Rows are points. The last column is the point's height on a tilted bowl or saddle (a function of degree 2), plus a little noise. Count its main directions that bend up, bend down and stay straight.

Points:
[[-42  64  50]
 [ 36 -59  62]
 [-45  31  26]
 [-37  12  19]
 [-20  24  20]
 [-30   4  14]
 [-20  44  32]
 [-18  44  30]
 [-49  21  22]
 [  4 -25  24]
 [ 53  22  55]]
Directions: 2 up, 0 down, 0 straight

Points, 17 rows:
[[-24  13  13  12]
 [-43  28  17  17]
 [-37  -7 -39  17]
 [ 11  42 -41 -37]
 [ -2  34  86  53]
 [-24 -45  -5   3]
 [-18 -19   3   5]
 [  6 -64  29 -53]
 [-83 -18  11  57]
 [-12 -37   0  -8]
 [  3  49  18  -9]
 [-25   0  51  29]
 [-63  46  38  18]
 [ 47 -52  30 -93]
 [-16 -38   9  -3]
 [-41 -35  59  31]
 [-12 -35 -27  -4]]
Directions: 1 up, 1 down, 1 straight

Points, 27 rows:
[[ -9   2 -36  21 -12]
 [  1  -1  36  -1  15]
 [ -3   3 -29 -21  -1]
 [ -8 -47  21  12  17]
 [ 35 -30  16 -43  43]
 [-31  52  11   7   9]
 [-40  62  68 -22  69]
 [-39  23   3  41   6]
 [ 15 -15 -50 -88  79]
 [ 66   5  11 -16  43]
 [ -9  95 -14  26  22]
 [-45 -30  51  10  44]
 [  1 -31  10   8   5]
 [-27  40  -1  24  -1]
 [ 34  18  22  -7  19]
 [ 21  18  14  10   5]
 [ 67 -26   9  15  46]
 [ 63 -23 -12 -20  42]
 [-24 -26   8   4   3]
 [-32  41  23  57  24]
 [ 33  15   2   4   7]
 [ 28 -12 -85  12  25]
 [ -5 -14  35   2  15]
 [ -5 -12  40  39  24]
 [-13   2 -38  -9  -6]
 [ 14   8  21   7   5]
 [ 78  49  23 -51  95]]
Directions: 4 up, 0 down, 0 straight

Points, 43 rows:
[[ 12   2 -14  20 -31  29  24]
 [ 23 -41  57 -11 -34  24  32]
 [  2 -18   3  13  40  -9   9]
 [ 34  18 -24 -15 -32  20   7]
 [-18  39 -23  -1 -18  -4   0]
 [ 18   3  26 -33  -3   9 -27]
 [-30  26 -34 -22 -31 -48 -45]
 [ 18  27 -14   1 -10 -12   2]
 [-13  23  26   5 -14  17 -23]
 [ 25  11 -20  -6 -15   3   5]
 [ 44  14  18 -23  45  -2 -95]
 [ -6   4  28 -16  27 -58 -23]
 [ 12   9  -3 -20  62  31 -65]
 [-24 -27 -46 -32  -7  -5 -28]
 [-43  41 -14 -28  13  13  41]
 [ 12  -4 -12  29 -35  12  27]
 [ -1  24  12 -36  -2  24   0]
 [  0  21  55 -11 -31  36 -41]
 [-30   0 -18   3 -53   4 -36]
 [ -2  -5 -24 -24 -45  21   0]
 [  4 -15 -18  19  -8 -36  24]
 [-25 -26   5   1   3 -23  16]
 [  2   2 -31  27  25 -19  40]
 [-15  31   1 -40 -54  17   9]
 [ -8  40 -17 -11 -17 -17  -4]
 [  9  31 -15 -26  38   5 -18]
 [ 36   6  34   1  30  28 -58]
 [ 18 -27  -9  -7  39  52 -32]
 [-15 -19 -95  -4 -17 -27 -53]
 [ 41  -2  -5  34   7  41  52]
 [-19  12  -7  43 -12  23  16]
 [-13 -10  20  15   4  -7   9]
 [-28 -36  16  36 -10  28  48]
 [ 12  26  34 -56 -14 -24 -15]
 [ 14  -4  -9   2   3  19   7]
 [ -5   5 -17  -7  -9 -12  -4]
 [-33 -26  16  67   5 -10  54]
 [  8  27  -8  35   4  13  32]
 [-41   1 -18 -12  31  -9   0]
 [  1  -6  20  24  -6  70  15]
 [-34  31  41   1 -29   8 -53]
 [ -8   9   4  15 -22  13  -6]
 [-43  77   9  11  -8 -20 -34]]
Directions: 2 up, 2 down, 2 straight

Points:
[[ 40 -22  12  30  20   4 -14  10  -8]
 [ -2 -15 -37  -5 -20 -31  42   1  35]
 [-12   9 -11  -4  30  13 -26  29  -6]
 [-10  29  25  12 -16  11  10  16  -8]
 [-14  12  14  37 -56   3 -33  23  19]
 [ -7  39  -1 -11 -33  38  28  51   3]
 [ -1   6 -31  39  10 -55  -8 -12   8]
 [  6   2 -35 -39 -62 -69  19  30  89]
 [ -9  31  23  19   3   0 -71  -6   9]
 [-22  36  16  25  -3   5   4  25 -18]
 [ 28 -84  23 -19  16 -48   0 -16  42]
 [  5   4 -10 -28 -39  -1  60  -8  46]
 [  3 -56  31 -56 -26  22  -3 -55  63]
 [ 46  -4  23  25 -25   1  10  56  11]
 [-11   3  14  48 -34  47   7 -14   9]
 [-11  -2  30  23  25   1   7   8 -11]
 [ -6 -15   4 -37 -13  17  24  45  18]
 [ 21  -5 -17 -23 -40 -13 -46 -22  53]
 [ 11 -18   4 -15  -6   2  25  64  11]
 [-22   9 -11   2 -24 -37  -5 -55  53]
 [-51  34   1  18  -5  55 -20  35 -12]
 [  4  31  -3 -30 -44 -19  32  20  36]
 [  7 -17 -10  -4  16  26  16  16  -1]
 [ 53  34 -11  60   5 -38  36  51  -8]
 [ 23   5   5 -25  10  24  -4   2   5]
 [ -1  34   3 -29 -52   8  23 -33  54]
 [ -7 -44 -37  53  28 -69  17  56  25]
 [ 11  -1  26  -4  24 -29  13  90   2]
 [-29  34 -72  70  23  12 -51 -48  61]
 [ 18 -33 -15 -28  27  43   6 -18  16]
 [ 27 -14 -21   7   8  23 -25 -28   9]
 [-14  35   4 -27 -17  -9  -8   1  17]
 [ -1 -21  -8  28  10   1  47  18   0]
 [  1   4  30  40  26   9  15 -34  -4]
 [ 43  -6  23  18 -33  51  45  17  19]
 [-60 -33  47  23  28 -23 -25  37  29]
 [-10   1 -56 -31 -17  -6 -33  59  38]
 [  3  -8 -60  51   9  -9 -73   6  42]
 [ -4 -44  10  63   0   8  37  -2  15]
 [-25  -2  15 -42  32 -24   9  -6  25]
 [  1   9   2 -16  13  -3  15  12  -3]
 [ 10  25  35 -16 -18  12  71  31  22]
 [ 31 -45   3  30  31   9  -5  35   3]
 [ 88  -8  15  19  -4   7 -28  21  14]
 [ 39  -7 -26  12  -3 -23 -95 -15  44]
 [ 30  -4 -19 -32  -7 -22  12 -14  30]
 [-33  17  -7  52  -4   7  33   2  -2]
 [-36  25  -6  21 -22  29 -10   1   0]
 [-10  -7 -55  -9   4  22  40  11  23]
 [ 23  25 -61 -12 -38  -6  34 -29  65]
 [ 23 -26  -5   2  19  34 -24   3   1]
 [-21  18  -9   5  11 -38  -4 -19   9]
 [ 70   4  -1  38  15  38 -30  13   3]
 [ 42 -46   8   3   8 -53   0  -5  16]
 [ 10  18  20  23 -13 -18 -11 -37  12]
 [-18   5  40  -9 -31  12  33  -4  20]
 [ 24 -19   9 -29   6 -33  11 -29  27]
 [ 38  36  33  23 -49  37  42   4  26]
 [ 15 -14   6  17   1  -8 -59  -5  12]
 [-21  13   8   0  16 -44  18 -15   7]
 [ -5 -36  27  53 -38   3   2 -15  29]
 [-24  21  32  -6 -42  -4 -13 -19  31]
 [-28 -46 -18 -12 -25 -36 -37  18  56]
 [-25   1 -30  33  28  22   4  24  -5]
 [-20  58  12  -5 -50  22   0 -12  24]
 [ 44  20 -10 -69 -29 -69 -26 -10  95]
 [ 17  42 -36 -31  17 -39  19 -17  25]
 [-23  -5  -5  23  -6  86   6 -26  11]]
Directions: 6 up, 0 down, 2 straight
